Each row is a point. Each copy is the shape, with its points in the same order, turned, moved and blurred by noise. Is it also mirrored, or only turned?

Shape (6 x 3)
[[  9.9 -17.8 -13.8]
 [-22.3  34.9  -9.4]
 [ 15.0 -34.5 -11.3]
 [-27.7 -12.8   0.6]
 [ 18.1  23.7  -2.0]
 [  9.6 -12.5   3.7]]
Copy 1 (6 x 3)
[[ 15.0 -16.7  22.2]
 [  4.1  13.9 -27.2]
 [ 14.1 -34.5  35.0]
 [ -6.8 -25.7 -11.2]
 [ 11.3  29.6   9.3]
 [ -0.8 -10.5  26.9]]
Copy 1 is: only turned
Copy 2 (6 x 3)
[[ 15.8 -10.2   1.7]
 [-37.9 -35.6 -16.1]
 [ 24.7   1.3   2.6]
 [-12.9   6.8 -26.6]
 [-18.1 -27.1  15.8]
 [  4.4  -0.2   6.6]]
Copy 2 is: mirrored

Shape (10 x 4)
[[-12.7  20.6   2.5  37.1]
 [ 22.7  -6.3  -5.1  -4.7]
 [-16.6  11.5 -12.7   6.7]
 [ 89.8  10.4 -11.1   0.7]
 [ -9.4  22.0  -6.8  13.6]
 [-11.7  -2.2  -1.5   0.7]
 [ -1.9   0.6  -1.5   2.7]
 [ -2.5  14.5  16.5  -4.2]
 [-11.7 -21.8   4.8  -3.5]
 [ -5.2  16.4  -9.4   2.6]]
Copy 1 (10 x 4)
[[-14.0  31.2 -14.8  21.2]
 [  9.7  16.8  -0.6 -32.2]
 [-11.7   2.3 -18.8   1.1]
 [ -3.4  63.7  16.6 -77.4]
 [-19.1  13.7 -12.7   2.7]
 [  5.6  -0.4  -7.7  -2.6]
 [  3.1   7.9  -5.6  -9.0]
 [ -5.9   6.3  14.2  -1.2]
 [ 25.5  -5.9  -5.9  -3.6]
 [-14.1   6.7  -9.8  -6.8]]
Copy 1 is: only turned
Copy 2 (10 x 4)
[[-19.9  -0.2  16.2  36.3]
 [  9.1   3.1  16.4 -17.6]
 [-12.0  -9.8  -8.4  12.7]
 [  9.9 -11.4  69.0 -50.7]
 [-18.1  -7.5   4.5  12.6]
 [  2.4   4.1  -9.9   7.5]
 [  0.7   3.6   2.8   2.8]
 [-17.2  17.2  -1.0  -1.4]
 [ 17.3  13.1 -14.8   2.3]
 [-15.6 -10.1   1.9   3.2]]
Copy 2 is: mirrored

Shape (9 x 6)
[[-11.8  -6.8   9.3   6.2 -11.5  -8.4]
 [ 22.3 -13.1   6.4  -9.7 -14.2  -2.0]
 [-36.3 -25.8 -13.4  -6.7  18.9  -6.4]
 [ -7.7  -8.7  -8.3  18.1  25.3   5.4]
 [  0.1   8.6  38.4 -49.9  -1.7   5.9]
 [-17.8 -19.8 -23.8  -1.1  17.6  11.4]
 [  2.5  -0.8 -15.5 -17.0 -12.4 -11.7]
 [  7.1  -2.3  -7.1  12.9  25.9 -14.9]
 [  9.0  43.6 -11.3  57.3  -3.6   7.3]]
Copy 1 (9 x 6)
[[  2.6  -2.2  -8.8 -11.4  -7.7 -19.5]
 [ 10.9  15.4  23.5 -18.9  -1.1 -11.4]
 [-30.4 -14.8  -7.4  -5.9 -38.8   4.7]
 [-29.2 -16.9  14.8   9.5   2.8  -0.8]
 [ 21.4  54.2  -0.5   9.4 -28.5  -4.5]
 [-16.3 -22.4  12.7   2.2 -20.7  15.2]
 [  5.2   7.2   6.7 -24.0   0.1  10.4]
 [-32.7   6.9   6.4  -7.8  12.3  -1.2]
 [ -6.3 -22.4 -18.7  17.8  64.6  -4.6]]
Copy 1 is: only turned
Copy 2 (9 x 6)
[[ -9.5  15.5   3.9  -5.1  -1.6 -15.6]
 [  1.6 -14.8  -7.2  -9.1 -11.0 -26.1]
 [-46.2  12.1 -13.3  -4.0   0.9  16.1]
 [-30.0  -4.6   3.4  26.6  10.5   3.0]
 [ 25.4  -8.1 -28.1 -35.3  23.8   2.0]
 [-42.0  -0.6 -20.9  16.8  -1.3   1.3]
 [ -1.9  -2.7 -20.1  -2.0 -24.8  -5.8]
 [-12.8 -16.4  14.0  23.5  -4.9  11.8]
 [ 14.0  19.8  25.8  71.3  -6.5 -15.4]]
Copy 2 is: mirrored
Copy 3 (9 x 6)
[[ -6.4  22.3  -9.5  -4.8  -7.4 -11.1]
 [ -8.7  -3.0  -1.1  13.6  14.9 -12.2]
 [-13.0  30.0 -12.5 -25.4  -1.2  36.3]
 [ 25.0  15.7  -1.2 -11.1  -3.7  19.7]
 [-40.5 -26.2  -1.2  15.6 -29.4  -1.2]
 [  5.7  16.7 -21.5 -15.9   7.5  31.1]
 [-11.9  -2.8  -8.6 -19.9  16.5  -6.2]
 [ 19.2  11.7  16.5 -14.8   3.8  10.8]
 [ 65.2   6.2  -8.5 -26.4 -13.8 -36.6]]
Copy 3 is: only turned
Copy 4 (9 x 6)
[[ 20.2   3.9  -8.5  11.2  -7.2  10.6]
 [ 15.6  11.8  26.0  -3.4  -8.9  -6.5]
 [ -6.3 -32.2  -6.3  29.8  -6.1  18.0]
 [ -3.6 -22.1 -11.2  -6.8  13.0  11.2]
 [-12.2  29.1  31.7   0.6 -34.6  28.7]
 [-11.3 -36.3  -6.7   8.8  -1.9  -2.1]
 [ -1.0  11.1   7.0  18.7  -7.3 -13.9]
 [ -1.3  -6.8  -2.8   1.6  31.6  10.5]
 [  5.7  19.5 -55.3 -33.7  26.1 -15.1]]
Copy 4 is: only turned

Shape (12 x 8)
[[ 30.3  -4.5  -6.1   3.7  31.2   6.8 -18.1 -11.1]
 [ -0.6  -2.1 -10.2  32.2  14.6  16.2 -11.2  12.8]
 [-19.3  -8.6 -16.6 -24.5 -24.1  16.7  -5.0   5.4]
 [ -8.2 -12.0   1.5 -36.8 -22.2 -11.9  -5.5  -7.6]
 [ -2.1  -1.8 -24.1  -2.5  28.4   1.8   1.8   6.7]
 [ -2.7  10.5 -12.3 -24.6 -14.3  -7.5 -32.0  12.8]
 [ 11.4   9.0  -0.2  23.6 -29.4  -2.7   9.8  29.3]
 [ -4.5  29.7  12.2  30.2 -24.5  -9.1  13.6   2.4]
 [ 17.1   6.1   8.6 -43.5 -17.1   1.0 -12.2   8.7]
 [  6.1   3.6  18.5  27.6 -44.1 -44.6  23.1  13.3]
 [  5.1  35.9   9.2  10.3 -28.8 -13.2  18.6  23.2]
 [ -3.0 -14.6  14.7  22.5  29.9   5.7 -11.5  20.9]]
Copy 1 (12 x 8)
[[-31.2   8.4  -4.9 -10.7 -22.6 -18.1  -5.9  26.3]
 [ -5.9  -2.6 -26.4  -8.9   6.7   4.8 -11.7  24.9]
 [ 22.6  -4.9   2.1 -18.0  17.0 -31.3   6.8 -14.3]
 [ 18.7  -5.3   9.9 -17.7 -18.7 -34.6   9.0 -26.7]
 [-29.3  -9.2 -15.9 -16.4   5.2 -12.9  11.3   5.5]
 [ 21.4   3.1   1.3   9.0  -9.9 -22.8  29.7  -1.7]
 [ 16.7  16.8 -25.5  12.7   0.3  11.1 -20.2 -22.1]
 [ 12.7   0.0  -3.4   4.1 -10.3  36.8 -21.8 -18.1]
 [ 11.7   3.7  16.6  13.9 -16.2 -40.0   3.3 -17.2]
 [ 26.3   8.9 -29.3  -1.8 -32.7  26.2 -21.4 -50.3]
 [  8.9   3.9  -4.7  24.3  -5.6  23.7 -11.6 -33.6]
 [ -8.6 -24.7 -37.6  -1.5 -15.0  -8.7 -16.9  23.8]]
Copy 1 is: only turned
Copy 2 (12 x 8)
[[ -1.4 -19.0  -3.6  18.8 -12.8 -28.2 -30.1 -23.1]
 [  5.4   2.5   0.6  35.3 -38.4  -5.2 -16.3   3.2]
 [  0.2  20.5  -3.3 -14.5  -1.8  -1.3  -5.7  32.0]
 [  1.6  13.1   5.0 -27.0  14.0 -12.5  10.4   5.3]
 [ -5.1  13.4 -21.6  29.3  -1.6  -8.1 -17.0  -4.7]
 [  6.3  18.7 -18.2 -21.3 -17.2 -29.0   1.7   4.6]
 [ 39.5  23.4   7.5   2.2 -35.9  17.0  -4.7  -6.2]
 [  7.4  14.0   5.1  -2.6 -46.5  30.7  12.7 -22.3]
 [ 21.8  -3.3 -16.6 -34.1   3.5 -16.7  -0.7  -2.3]
 [ 33.2  36.9  31.7  -7.3 -27.3  23.8  28.2 -37.5]
 [ 28.9  21.0 -12.7 -12.4 -37.8  29.5  12.4 -21.5]
 [ 13.1 -10.8  -2.9  46.2 -22.0 -15.3   8.1  -2.0]]
Copy 2 is: mirrored

Shape (12 x 9)
[[ 25.0  15.7  27.0 -13.1  14.2  -6.2 -21.9  -6.0 -27.8]
 [-23.1 -10.2 -11.5  -4.5 -28.0  19.5  28.0 -11.4  18.2]
 [ 25.1   3.7 -12.2  -0.6 -11.5 -16.3 -18.0 -22.1 -24.1]
 [ 27.8  23.9  14.0  -7.7  18.3 -16.1 -25.0 -28.5 -29.6]
 [-32.3   6.2  -5.1 -32.9  14.7  27.2 -35.5   2.2  10.5]
 [-22.6  22.0 -13.5 -13.6 -19.8  29.8 -16.2  21.5  -0.2]
 [ -2.1  13.8  21.9  -4.3  12.1 -21.5  22.6   8.2 -22.3]
 [-22.7  19.2   0.7  12.9  16.1 -19.0  -5.9  16.4 -11.4]
 [  5.8  -6.0  26.2 -30.9 -31.0 -22.5   7.0 -11.3  16.6]
 [ -3.9 -29.0  -3.5  13.3 -21.3   2.7   5.9  -1.4  -9.7]
 [ -2.0  -2.9 -25.6   4.4  -6.6  13.2  14.4  25.6  18.5]
 [-27.7   0.9  31.7  24.1  -1.7   2.7   7.2  -5.4  24.7]]
Copy 1 (12 x 9)
[[ 16.4  23.9  17.8  31.2  19.5   2.9 -27.9  19.8 -10.1]
 [-22.4 -13.5 -14.5 -31.5 -16.3  -4.1   6.2 -29.5   2.5]
 [ 24.4  28.6   4.3   6.6 -13.0 -17.1 -19.4  10.7  18.0]
 [ 36.5  21.5  20.4  21.2   9.5 -15.1 -36.2  21.0  -5.1]
 [ -4.3 -19.5  -0.8  47.4  -3.4 -13.7  -2.5 -39.3 -13.3]
 [-23.4  14.5  -2.6  21.4   9.2 -17.5 -10.1 -52.5   3.6]
 [ 25.1  14.0  -2.7  -4.8  29.3  32.4 -14.2  -3.6  -6.5]
 [ 30.6  17.5 -17.5   9.3  32.2  -1.9   8.3 -21.2  -7.3]
 [ -0.4   0.4  36.1  -1.7 -20.4  22.8  15.3  -1.3  13.2]
 [-13.6  14.7 -24.2  -7.9 -18.2  -1.4  11.2   3.8   4.3]
 [-19.9  -9.5 -26.3  -8.3  11.2  -6.2   1.2 -28.5  30.9]
 [ -4.3  -4.1   6.7 -17.7  20.4  -8.5  32.2  -7.1 -26.7]]
Copy 1 is: mirrored
Copy 2 (12 x 9)
[[ -7.5  12.2 -17.5  19.2  -9.9   5.4  25.9  34.1 -29.7]
 [  4.9 -10.9 -11.6  -0.8 -22.5   4.0 -22.3 -36.0  31.5]
 [-18.4  16.2   5.6  28.7   4.9  25.0  11.0   0.1 -20.7]
 [ -4.6  30.1  -8.3  40.4   0.2  12.8  25.6  31.5 -23.6]
 [ -3.3  18.8  11.2  -1.7 -42.3 -21.4 -25.5  31.3  20.4]
 [ -4.4   1.0  14.5 -25.5 -34.5  20.6 -16.0  17.0  10.2]
 [ -3.0  -1.2 -39.0   4.2  10.7  17.9  17.5  21.6   8.3]
 [ -1.6  -7.1  -6.9  10.2  13.6  20.8  -5.1  36.9  20.9]
 [-13.3   6.3 -54.6  18.6 -15.1  11.7 -24.8 -11.8 -17.2]
 [-22.1 -25.7  -4.7  15.9  -3.4   4.2   0.8 -20.2   8.4]
 [  7.3 -12.9   7.9 -21.8  10.3  -1.9 -21.0 -11.0   8.6]
 [ 21.8 -35.1 -23.8  28.2 -15.6   8.1 -18.1  14.6  28.2]]
Copy 2 is: only turned
